Every row gives one point. The points of each table are mixes of a few directions, plus a little noise. How many directions does each table use, and how many do they share? Where both have some left over, give the other angles between the two spaces (their principal angles), to ten degrees, smallest first.

First (4 x 3):
[[-24 -15  -3]
 [ 54 -21  31]
 [ 18  62 -21]
 [-48 -27  -6]]
Second (7 x 3):
[[-95 -21 -29]
 [ 76  17  22]
 [ 49  11  14]
 [-42  -9 -13]
 [ -7  -2  -2]
 [ 21   5   6]
 [  0   0   0]]
Directions: first 2, second 1, shared 1

First (6 x 6):
[[ 10  -6   4  -9  -3 -24]
 [ 35 -21  13 -32  -9 -82]
 [  9  -6   4  -9  -2 -23]
 [-41  25 -15  37  11  95]
 [ -7   4  -3   7   1  15]
 [ -7   5  -3   6   2  18]]
Second (6 x 6):
[[ -7 -10   9  25   6 -10]
 [  1 -13  65 -29  41  20]
 [ 18 -23  18  -8  -6  21]
 [-22   6 -56  -5   2 -19]
 [ 37 -11  16   7 -37  23]
 [-25  51 -52  10  -6 -36]]
Directions: first 1, second 4, shared 0; angles 90

First (8 x 9):
[[ 29  -6  -3  25   6  12  -1  -5 -14]
 [ 42  -9  -2  28   7  17   0   3 -16]
 [-61  13   2 -37  -9 -22   0 -10  22]
 [-93  20  -1 -38 -11 -29  -3 -41  24]
 [ 30  -6   1  10   3   8   1  17  -6]
 [ 37  -8  -6  39   8  18  -1 -18 -22]
 [ 17  -4  -3  18   4   8  -1  -8 -10]
 [ -2   0  11 -44  -8 -13   5  61  23]]
Second (8 x 9):
[[-11   3  -4  12   1   1  -2 -28  -6]
 [ -1   1  -1   0  -1   0   0  -2   0]
 [ 20  -4   8 -19  -2  -3   3  49   9]
 [-27   6 -10  29   4   3  -5 -69 -14]
 [  1   0   1  -1   0   0   0   2   1]
 [-38   9 -14  39   5   4  -7 -95 -19]
 [ 32  -8  13 -34  -4  -3   5  84  16]
 [ 24  -5   8 -25  -4  -3   4  59  12]]
Directions: first 2, second 1, shared 1

First (11 x 12):
[[-32  16  22  10  24  -7 -14   3 -28  -5  64  -4]
 [-56   2  -7  -5  21  -2  -6  14 -29 -59  35 -59]
 [ 44   2  -3  -6  -9  -4   0 -17  25  38 -27  49]
 [-27 -22   1  18 -23  19  18  31 -11 -25 -18 -59]
 [ 14  -1 -48 -43  12 -12  -4 -21  22 -40 -45  -2]
 [-37  18  20   8  28  -9 -16   2 -31 -11  70  -8]
 [-15 -13  10  19 -17  14  12  21  -9  -3  -4 -31]
 [ 65 -17 -32 -20 -31   4  15 -16  49  25 -94  35]
 [ -8 -24 -34 -14 -20  12  18  14  12 -46 -61 -54]
 [ 59  20  12  -6   7 -15 -13 -35  25  68   3  95]
 [ -7  19  58  40   7  -1 -11   5 -25  58  78  38]]
Second (9 x 12):
[[-27  -4 -26 -54  45   7  -7  18  30   1  -7  40]
 [-29 -11 -39 -33  14   2   2   9   5 -59 -27 -42]
 [ 42   9  50  58 -39  -2   4 -15 -17  60  23  21]
 [ 45  12  56  61 -37  -3   2 -16 -16  71  31  33]
 [-26  -9 -34 -32  16   2   1   9   7 -49 -22 -31]
 [-39  -1 -42 -60  49   0 -10  11  18 -42  -7   4]
 [-13 -14 -23 -14  -4   7   8  11   6 -33 -32 -33]
 [ -9  16  -4   3  10 -19 -13 -21 -25 -37  31 -27]
 [ 56   1  62  71 -55   6  12  -7  -9  89  11  35]]
Directions: first 3, second 3, shared 2; angles 60

First (11 x 18):
[[ 10  17  21 -14  21  34  38  -7  -3   5   1  -2  30  34 -21  -5  31  20]
 [  9  15  19 -12  18  31  33  -6  -3   4   1  -2  26  29 -18  -4  27  17]
 [-15 -25 -31  20 -30 -51 -57  10   4  -7  -2   3 -45 -50  31   8 -46 -29]
 [ 17  29  36 -22  35  58  64 -11  -5   8   2  -4  51  56 -35  -9  52  34]
 [-19 -32 -39  25 -38 -64 -70  12   6  -9  -3   4 -56 -62  39  10 -57 -37]
 [ 13  23  28 -18  28  46  50  -9  -4   7   2  -3  40  45 -28  -8  41  26]
 [ 12  22  26 -17  25  43  47  -8  -4   6   2  -3  37  42 -26  -7  38  24]
 [  3   5   6  -4   6  10  11  -2  -1   1   1  -1   9  10  -6  -1   9   6]
 [-22 -36 -44  28 -43 -72 -79  14   6 -10  -3   5 -63 -70  44  11 -64 -41]
 [-23 -38 -47  31 -46 -77 -85  15   7 -11  -3   5 -68 -75  47  13 -69 -44]
 [ 13  22  27 -17  26  44  48  -9  -4   6   2  -3  38  42 -26  -7  39  25]]
Second (9 x 18):
[[-26   8 -36 -42 -49 -30  22  -4 -24   6 -37 -35 -52  24   1 -43 -38  28]
 [  3  -1  -6  -7  -7 -12  -3   2   1  -3  -3   4 -14  -4   6   0 -11   2]
 [ -3   1 -26 -31 -34 -38   2   4  -7  -5 -21  -4 -52  -1  14 -15 -40  15]
 [  9  -3 -11 -14 -13 -27  -9   7   4  -8  -5  13 -31 -13  15   5 -25   3]
 [  1   0  -5  -6  -6  -9  -1   1   0  -2  -3   1 -11  -2   4  -2  -9   2]
 [-18   6  30  36  36  65  17 -14  -6  18  15 -25  76  27 -33  -5  61  -9]
 [-11   4  31  38  39  60  11 -12  -1  15  19 -15  74  19 -28   3  58 -13]
 [ 66 -21  62  72  88  32 -56  16  54 -22  73  88  75 -66  14  95  53 -56]
 [-21   6 -39 -46 -53 -41  17   0 -21   2 -38 -27 -65  17   8 -39 -49  28]]
Directions: first 1, second 2, shared 0; angles 40

First (10 x 24):
[[ 39 -57   3  18  26 -12   4  16 -40  56 -20  16 -13 -27 -10  11  -9 -12
    4 -21  31  12  -2  -8]
 [-38  65   8 -24 -24  31   5 -33  42 -67  38 -26   5  20  21 -35  -1   3
   -1  34 -26  18  16   5]
 [-35  59   7 -22 -22  27   5 -29  38 -61  34 -24   4  19  20 -30  -1   3
   -2  29 -24  15  15   4]
 [ 57 -83   7  27  41 -16   8  21 -56  79 -25  22 -21 -41 -10  12 -13 -17
    7 -30  46  22   0 -14]
 [-19  28  -4  -9 -16   5  -3  -6  20 -27   6  -6   7  15   2  -3   5   6
   -3   9 -17  -9  -1   6]
 [ -7   6  -9  -1  -7 -11  -6   8   5  -2  -9   4   8  10  -7  15   7   8
   -3  -5  -9 -22 -10   4]
 [ 23 -38  -3  13  15 -14  -2  17 -24  37 -19  13  -6 -14 -10  15  -1  -3
    2 -17  17  -4  -7  -4]
 [ 34 -51   5  16  25 -10   5  12 -34  48 -16  13 -13 -26  -6   7  -8 -11
    5 -17  27  14   0  -9]
 [-25  27 -15  -7 -22 -13 -14   9  22 -21  -9   2  19  27 -10  21  16  17
   -6   0 -27 -45 -19  11]
 [-28  42   0 -14 -18  13  -2 -15  28 -41  18 -14   7  18   9 -13   5   7
   -1  17 -20  -3   4   6]]
Second (10 x 24):
[[ 12 -12   8   2  10   9   7  -7 -10   7   7  -3  -9 -13   7 -13  -8  -9
    3   2  13  25  11  -5]
 [-20  20 -14  -3 -17 -15 -13  11  16 -13 -11   4  15  22 -11  23  14  15
   -5  -4 -21 -41 -18  10]
 [ 28 -26  20   5  24  20  17 -14 -21  18  16  -6 -21 -29  14 -30 -18 -20
    7   5  29  55  23 -12]
 [ 47 -45  34   8  39  35  30 -25 -37  31  27 -10 -37 -50  25 -53 -32 -34
   13   9  50  95  40 -21]
 [  3  -2   2   0   3   2   2  -1  -2   2   2  -1  -2  -3   2  -3  -2  -3
    1   0   3   6   2  -1]
 [-39  38 -29  -7 -33 -30 -25  21  31 -25 -23   9  32  43 -21  45  28  29
  -11  -7 -43 -80 -34  18]
 [-25  23 -18  -4 -21 -19 -15  14  19 -17 -13   5  19  27 -13  28  18  19
   -7  -5 -26 -50 -22  11]
 [-13  13  -9  -2 -12 -10  -8   7  11  -8  -8   3  11  14  -7  14   9  10
   -4  -3 -14 -27 -11   6]
 [-25  23 -18  -4 -20 -19 -16  13  19 -16 -14   5  19  26 -13  27  17  19
   -7  -5 -26 -50 -21  11]
 [ 33 -32  24   6  28  25  21 -17 -26  22  19  -7 -26 -36  18 -37 -23 -25
    9   6  35  68  28 -15]]
Directions: first 2, second 1, shared 1

First (9 x 32):
[[ -1  -3   9   0 -11   4  26   2  -6  25   3   7   0 -11   1  -8  -1 -10
  -10 -18   7   0  -5   3   3   6   1  -8  -9  -5  11  -7]
 [  1   3  -7   0   8  -3 -20  -1   5 -20  -3  -5   0   9  -1   7   1   8
    7  15  -5   0   3  -2  -2  -4  -2   7   7   4  -8   5]
 [ -1  -2   6   0  -7   3  17   1  -4  16   2   5  -1  -7   1  -5  -1  -6
   -6 -11   4   0  -3   2   2   3   0  -5  -6  -4   7  -4]
 [  2   7 -19   0  22  -9 -54  -3  12 -54  -6 -14   1  24  -3  17   2  21
   21  38 -15  -1   9  -6  -6 -11  -2  18  19  11 -23  14]
 [ -1  -4  10   0 -12   5  29   2  -7  28   3   7  -1 -13   1  -9  -1 -12
  -11 -20   7   0  -5   3   3   6   1  -9 -10  -6  12  -7]
 [  0  -1   2   0  -2   1   6   0  -1   6   1   2   0  -3   0  -2   0  -2
   -2  -5   2   0  -1   0   1   1   0  -2  -2  -1   3  -2]
 [  3  12 -34   0  40 -15 -95  -6  22 -93 -11 -25   3  42  -4  30   4  36
   37  66 -26  -1  15 -10 -10 -20  -4  31  33  20 -40  25]
 [ -1  -7  18   0 -21   8  51   3 -12  51   6  14  -1 -22   3 -16  -2 -20
  -20 -36  14   1  -8   5   5  11   2 -17 -18 -11  22 -13]
 [ -1  -6  15   0 -17   6  42   3 -10  41   5  11  -1 -18   3 -13  -1 -16
  -16 -29  11   1  -7   4   4   9   2 -13 -15  -9  18 -11]]
Second (8 x 32):
[[  3  -9  -3 -16   0  -3  22   1 -12  31  20  -2 -18  -4  -5   5   3   6
  -36 -15  -4   5  12  -2   7  17  -8   3 -33  -5  -2  13]
 [-17   6   0  10 -11  21  -6  -2  -6  -8 -19  -4  24  -2   9   7  17  -7
   15   0   4   3 -17   8  -1 -13   1  -6  15 -12  12  -6]
 [ 16  -4 -14 -15   7 -15   1  -1  14 -22  20  11 -18   3 -12  -3 -12  -9
  -10  -9  -2   0  24  -4   0   6   9  11 -17   9 -15  14]
 [ 20   0 -20 -13  34 -32 -45  -2  18 -42  16 -10 -26  25 -14  11 -15  28
    1  35 -19  -4  29 -14  -3   4  -4  25  -1  24 -36  22]
 [ -8   4  17  16   0   4  -4   2  -7  19 -17  -8  11  -2   9  -4   0  11
   15  14   1  -4 -20   0  -2  -4  -7 -10  20   0  11 -17]
 [-10  12  25  34 -10  12  -9   2   6  -5 -38   2  33  -6  15 -18  -5  -9
   52  15  12 -10 -35   6  -9 -21   7 -20  52   1  20 -37]
 [-19   5   3  11 -16  25   2  -1  -9   1 -20  -3  26  -6  11   5  18 -10
   13  -5   7   4 -21  10   0 -12   1 -10  14 -15  17  -9]
 [ 15 -14  -9 -27  -3 -12  38   1  -4  26  38  12 -31  -8 -13  -2  -6 -10
  -49 -35   0   6  29  -3   9  24   1   7 -51  -2  -7  20]]
Directions: first 1, second 4, shared 1

First (10 x 32):
[[-66  76  49  15 -26 -47 -31 -22  60  14 -14  45  24   3 -16 -37  14 -56
   28  12  18 -47 -31   6  10 -35 -39  32  25  55 -13  54]
 [ 30 -27 -91 -76  12 -46   1  -3 -27 -39  46 -23  25  34   2 -10 -11  33
   -8  -3   8  86   5  -7 -48  37  66 -12   4  11  18   9]
 [-35  37  63  43 -15  10  -8  -6  32  26 -27  25  -7 -17  -7  -6   9 -35
   13   6   3 -60 -12   4  29 -31 -47  18   4   9 -15  11]
 [  3 -31  -3  34  10  19   2   8 -34   8   5 -19  -4  -1  10   1  -3  14
  -20 -15 -10   0  17   3  19   0   7 -38  12 -14   1  -6]
 [-15 -24  26  66   9  27  -2   6 -30  22  -8 -12  -6  -9   8  -3   0   3
  -23 -16 -12 -28  17   5  40 -14 -11 -42  20 -13  -5  -4]
 [ 27 -43  20  40  13  61  18  16 -31  14 -14 -20 -30 -19  11  26  -2  19
  -19  -9 -17 -17  22  -1  26   4  -9 -21 -16 -44  -1 -41]
 [ 13 -15 -37 -25   6 -15   3   1 -13 -14  17 -11   9  12   3  -2  -4  15
   -6   0   2  34   4  -4 -18  15  27  -7   1   1   6   1]
 [ 24  26  11 -47 -12  10  15   0  41  -8 -17  15 -17 -13 -10  25   0  -8
   28  21   6  -7 -17  -4 -26   9 -15  57 -40 -10  -1 -21]
 [-15  62  -4 -67 -21 -54 -10 -18  62 -17  -2  33  19  12 -17 -11   6 -28
   38  25  21   7 -34  -3 -38   0  -5  61 -10  37  -1  29]
 [ 34 -62 -33  17  23  32  13  17 -58  -1  15 -36 -10   1  16  14  -9  40
  -30 -18 -15  30  30  -1   9  19  30 -46   1 -34   8 -31]]
Second (8 x 32):
[[-28  23 -12 -14  -8 -45 -18 -11  11  -6  14  11  27  16  -5 -26   3 -13
    6   2  10  12 -11   0 -10  -5   9   1  21  34   1  36]
 [-38 -10  29  77   5   6 -17  -1 -26  23  -2  -3   9  -1   7 -23   5 -10
  -22 -18  -9 -31  14   5  43 -25 -14 -50  39   9  -5  20]
 [-24  57   2 -48 -21 -51 -14 -16  54 -10  -1  32  20  10 -16 -18   6 -29
   33  19  19  -2 -31  -1 -29  -6  -8  49  -2  41  -3  33]
 [ -7  45  27 -27 -19  -9  -1  -8  52   0 -19  27  -5  -8 -13   6   6 -26
   32  22  11 -23 -23   1 -14  -7 -25  54 -22  11  -7   4]
 [-11  25  16  -7  -9 -10  -5  -5  25   2  -8  15   1  -2  -6  -4   3 -16
   14   9   5 -14 -13   0  -3  -7 -13  21  -3  11  -3   9]
 [ 53 -95 -24  45  34  76  27  29 -84   6   8 -52 -32 -13  24  35 -11  54
  -47 -27 -29  19  46  -2  26  22  26 -69  -8 -67   8 -60]
 [ -6  30  -1 -33 -10 -25  -4 -10  31  -8   0  16   8   5  -8  -4   2 -13
   19  14   9   2 -16  -2 -20   1  -2  32  -9  19   1  11]
 [ 57 -78 -33   9  27  59  28  22 -61  -4   9 -43 -25  -6  18  34 -12  49
  -32 -17 -20  30  35  -3   5  28  28 -41 -19 -57   9 -55]]
Directions: first 3, second 3, shared 3

First (9 x 32):
[[  4  51  27   5 -39 -38  20  -1 -53  17  20  15  17 -11  63  17  22 -45
    8  43  -4  19 -40  61 -10   2  21 -35 -28  13 -38  -3]
 [  1  22  11   2 -16 -18   8   0 -22   6   9   7   7  -5  25   8   8 -19
    3  18   0   8 -16  24  -4   2   8 -13 -11   6 -15  -1]
 [  4  37  19   3 -28 -29  13   0 -38  13  15  10  12  -8  47  12  16 -34
    7  31  -2  14 -30  44  -5   1  14 -24 -21  10 -27  -1]
 [ -4 -41 -22  -5  30  31 -16   1  42 -14 -16 -10 -13  10 -49 -13 -17  37
   -7 -33   3 -15  32 -49   6  -2 -17  27  21 -11  31   2]
 [  1  16   8   1 -13 -13   6   1 -17   5   6   5   5  -5  21   6   7 -16
    3  14  -1   6 -13  21  -3   0   7 -11 -10   4 -13  -1]
 [  2  14  10   1 -11 -12   6   1 -16   5   7   4   5  -4  18   5   7 -14
    3  14   0   5 -12  19  -2   1   8 -11  -8   5 -11  -2]
 [ -4 -42 -22  -4  31  33 -16   0  42 -14 -16 -11 -13   9 -51 -15 -18  37
   -7 -33   4 -15  32 -49   7  -1 -17  27  22 -11  31   3]
 [  2  17  10   1 -13 -13   7   0 -17   6   8   4   6  -4  21   5   8 -16
    4  15  -2   7 -12  20  -3   1   6 -12 -10   3 -11  -1]
 [ -7 -78 -42  -6  57  59 -29   0  78 -26 -29 -21 -24  17 -95 -27 -35  69
  -13 -63   4 -30  61 -92  14  -4 -30  50  42 -20  56   4]]
Second (8 x 32):
[[ 27  -2   0   9 -22 -12   7  12 -25   0  21  26  -7  25  15  16 -31 -28
  -28 -12  24  11 -14   9 -36 -23  -3 -13  27 -11 -17   4]
 [-19 -23  65  20 -37  -2  52  -5 -31 -16 -41 -42  11  -6 -23 -29 -42 -37
   59   5  34   0 -39  38 -37  11  -7   2 -52   6  28  20]
 [  5  15 -14  -9   8  -7 -15   3   6  10  11   8  -1  -5  19   9  18  10
  -14   6 -16   0   4  -4  11   2   6  -7   7   4 -11  -7]
 [ -2   6  -3  13  -7   3   1  -5  -8  -8  11  23   3   7   0   9   8 -16
   -7   0   9  12   7   6  11 -10  -4   7  10  -7 -12  -3]
 [-22 -19  15  -5  16  15   7  -6  23  -6 -35 -42   4 -19 -31 -28   0  24
   37  -1  -9 -16   4 -11   9  21  -2  16 -32  10  35   5]
 [  8 -21 -43 -32  54  18 -42  10  58  11  -7 -22 -17  -5 -21  -8   3  69
  -23 -25 -31 -27  33 -60  11   8  -1  10  28   0  25  -9]
 [  6  63 -24 -35  21 -31 -35   4   6  40  24   0   9 -33  71  19  69  29
  -12  44 -61  -3  -5  13  34  21  33 -33 -13  25 -30 -20]
 [  0 -17   9  40 -33  17  23 -10 -28 -30  14  47   2  34 -27  13 -23 -52
  -13 -18  50  26   6  12  -6 -30 -22  20  27 -24 -15   9]]
Directions: first 1, second 4, shared 1

First (11 x 32):
[[  0   7 -21 -13  -1   9 -11  11   1   7  -7 -17  -3  -9 -43   0 -11   5
   25 -12 -15 -13   0  -1 -16 -18  10 -22  24 -14  -4 -13]
 [  0  -8  26  16   2 -11  14 -14  -1  -9   8  21   4  11  53  -1  13  -6
  -32  14  18  16   0   1  21  22 -12  27 -29  18   5  16]
 [  0  -9  27  16   2 -11  15 -14  -1  -9   8  22   4  11  55  -1  14  -6
  -33  15  19  17   1   1  21  22 -12  28 -30  18   6  17]
 [  0   8 -27 -16  -1  11 -15  14   1  10  -8 -21  -4 -11 -54   0 -14   6
   32 -15 -19 -16   0  -1 -21 -22  12 -28  30 -18  -6 -17]
 [  0   0   0   0   0   0   0   0   0   0   0   0   0   0   0   0   0   0
    0   0   0   0   0   0   0   0   0   0   0   0   0   0]
 [  0  -3  11   7   1  -5   6  -6  -1  -4   4   9   2   5  24   0   6  -3
  -14   6   8   7   0   1   9  10  -5  12 -13   8   2   7]
 [  1   5 -17 -10  -1   7  -9   9   1   6  -5 -13  -3  -7 -34   0  -9   4
   20  -9 -12 -10   0  -1 -13 -14   7 -17  19 -11  -3 -10]
 [  0   8 -25 -15  -1  10 -13  14   1   9  -8 -20  -4 -10 -50   0 -13   6
   30 -14 -17 -15  -1  -1 -19 -20  11 -26  28 -17  -5 -15]
 [ -1 -15  47  28   2 -19  25 -25  -2 -16  14  37   7  19  95  -1  24 -10
  -56  25  32  28   1   2  36  39 -21  48 -52  32   9  29]
 [  1  10 -32 -19  -2  13 -17  17   1  11 -10 -25  -5 -13 -65   1 -16   8
   38 -17 -22 -19  -1  -2 -25 -26  14 -33  36 -21  -7 -20]
 [  0  -3  10   6   1  -4   5  -6  -1  -4   3   8   2   4  20   0   5  -2
  -12   6   7   6   0   0   8   8  -4  10 -11   7   2   6]]
Second (11 x 32):
[[ -1  14   2  15  -4  29  -2  -5  13   5 -15 -33  28  18 -28 -16  -3   3
    3   5   5   9  -1 -10   4   7   8  14   1  23 -14   2]
 [ 10   7   1 -10   1   5   0  -6  -6  11 -12  -6   6   6 -17  20  11 -14
   -8   3   7   3  10  12  -3   2  -6   5   3  16   0   3]
 [ -3  -5   0 -13   1 -23  -8  10 -18 -14  27  18 -21 -27  42   5 -11  -3
   12   0 -16 -16   3   8  -5 -16 -19   0   2 -21   8  -8]
 [ -7 -17  -3  -9   2 -34  -2  14 -13 -19  33  36 -33 -29  51  -1 -12   7
   10  -5 -16 -16  -7   1  -3 -13  -9 -13  -3 -39  14  -7]
 [-21 -25  -6  15  -1 -24   2  17   8 -27  35  34 -29 -20  51 -35 -21  31
   16 -11 -16 -10 -25 -23   6  -5  12 -20  -9 -50   8  -6]
 [ 10  -9  -3  -1   3   8  19 -15  14  24 -34   9   3  30 -46  19  29  -5
  -30  -7  26  19  -1   2   4  21  22 -19  -5  13   4  14]
 [  7  19   2  16  -3  44   6 -17  22  23 -43 -43  41  41 -67  -4  15  -4
  -13   5  21  23   4  -6   5  19  19  13   2  46 -18  10]
 [ 14 -14  -2 -28   6 -27  11  -5 -16  13  -5  38 -27  -5   0  43  25 -19
  -24  -6  10  -1  10  23  -6   3  -6 -20  -1 -10  19   5]
 [-16  -5  -3  27  -4  13   2   5  21 -12   4  -7   7   8   3 -40 -15  26
   10  -4  -3   4 -20 -27   9   6  20  -4  -6 -10  -8  -1]
 [  8  10   3  -9   0   4  -5  -3  -9   5  -4 -11   7  -2  -6  14   3 -13
    0   6   0  -2  11  12  -4  -4 -12  11   5  14  -2  -1]
 [  0  25   6  -4  -3   9 -22   5 -16 -10  15 -33  17 -18  18  -5 -20 -11
   25  14 -18 -13  13   8  -6 -19 -29  32  10  17 -11 -11]]
Directions: first 1, second 3, shared 0; angles 80

First (8 x 32):
[[-67   3  -9 -25  15  21  36  84  14  16  14   3  34 -20  24  -1  19   9
    5  23 -85  11 -24 -26  10 -10 -75   9  -2  -5 -14  -2]
 [ 15 -26  28  16 -25 -25  -3 -28 -32 -47  -8 -56 -12  14 -15 -19  -9 -17
  -41 -29  67   9 -13  35  -1 -17  65 -23   6  33   4   2]
 [ 46 -16  27  10 -36 -21  -8 -25 -19 -15   0 -43  11   9 -15  -5  -4 -46
  -26  -7  53  29  -6  19 -14 -26  58 -30  30  31   9  12]
 [  4  30 -28 -15  20  24  -4  19  34  56   9  61  15 -13  12  24   8   7
   45  35 -62  -4  19 -36  -4  16 -58  21   2 -35  -1   2]
 [ 14 -19  23   7 -25 -17   2  -7 -21 -26  -1 -45   6   6  -9 -11  -2 -27
  -30 -13  38  19 -14  19  -5 -21  41 -22  16  28   3   6]
 [-12  18 -24  -2  28  14  -7  -7  17  18  -3  46 -17  -3   6  10  -2  35
   29   5 -25 -28  18 -13   6  27 -31  24 -23 -30  -3  -9]
 [-23  -2  -5   5  15   1   0  -9  -4 -18  -7   4 -23   4   1  -7  -5  30
   -3 -16   8 -23   1   9  10  15  -1  11 -24  -6  -4 -10]
 [ 22  13 -12   4   8   4 -16 -27  10  16  -3  30 -13   3  -4  10  -5   9
   19   3   5 -14  20  -5  -3  16   1  10  -6 -17   4  -1]]
Second (11 x 32):
[[-24  19 -22 -10  10   0  36  22  10  -4  -1  19   9 -21  25  21  14   7
   13  25 -51   3  15 -35  18  12 -54 -16  -6  -6  -4  15]
 [  9 -12  14 -18   8  17  10  33  -2  52  13 -21  -1  31  10 -21  46  12
  -19   2  -1   1   3 -11 -19  -6  13  22  14  -5 -28   3]
 [ 20 -13   0  -7   1 -24   8 -52  -6   8 -34  31 -43  41  14 -12  21  24
  -16  -2  51 -51  43   8   2  14  10  24  -4 -37  -8  -4]
 [-39   8   8  -7  18  26 -25  56   9  35  33  -3  18  -7  -2 -18 -11  21
   20 -13 -46  -5 -32  10  -7  -5 -23  40  -8  -9 -11 -18]
 [ 54  -8 -12   9  -3  34 -34 -28  26  11  -6  22  -4  -5 -51  24  -9 -31
   18  14  21  41 -10 -20 -23  16  37 -14   6   7  27  -6]
 [-28   2   7   6  10  -5 -50 -17   4   3  -1  28 -14   5  -9 -23 -44  29
   22 -35  12 -51 -11  47   1   2  -5  51 -23 -30   9 -32]
 [ -8  11 -18   9  13  10   4  -4   4 -19   1   6  -7 -20  -5  17  -9  11
   13   2 -12   6   1 -14  11  19  -6 -14 -17   6   5   3]
 [ 40  -5   7   4 -26  24   7  33   5   0  22 -45  51 -33 -32  26   3 -71
   -3  29 -20  95 -33 -34 -19 -24  27 -57  36  52  14  22]
 [-39  11   1  -6  -2 -46  27 -14 -15 -17 -21  19 -12   9  47 -13   0  24
   -9  -4  -1 -59  30  20  29  -5 -44  16 -10 -24 -11   1]
 [ 12  -5   6  16  12  29  -8  11 -10 -12  25 -50  -8  -3 -25  -1   3   9
  -11 -21  14  34 -23  -4  -8  11  54 -18  -8  38 -10   3]
 [  3  -3  13   3 -45 -68  26 -43 -24 -50 -31  -6  11  -3  24  -1 -17 -38
  -25   3  35 -17  20  28  19 -31  -8 -30  19   6  14  14]]
Directions: first 3, second 6, shared 2; angles 30
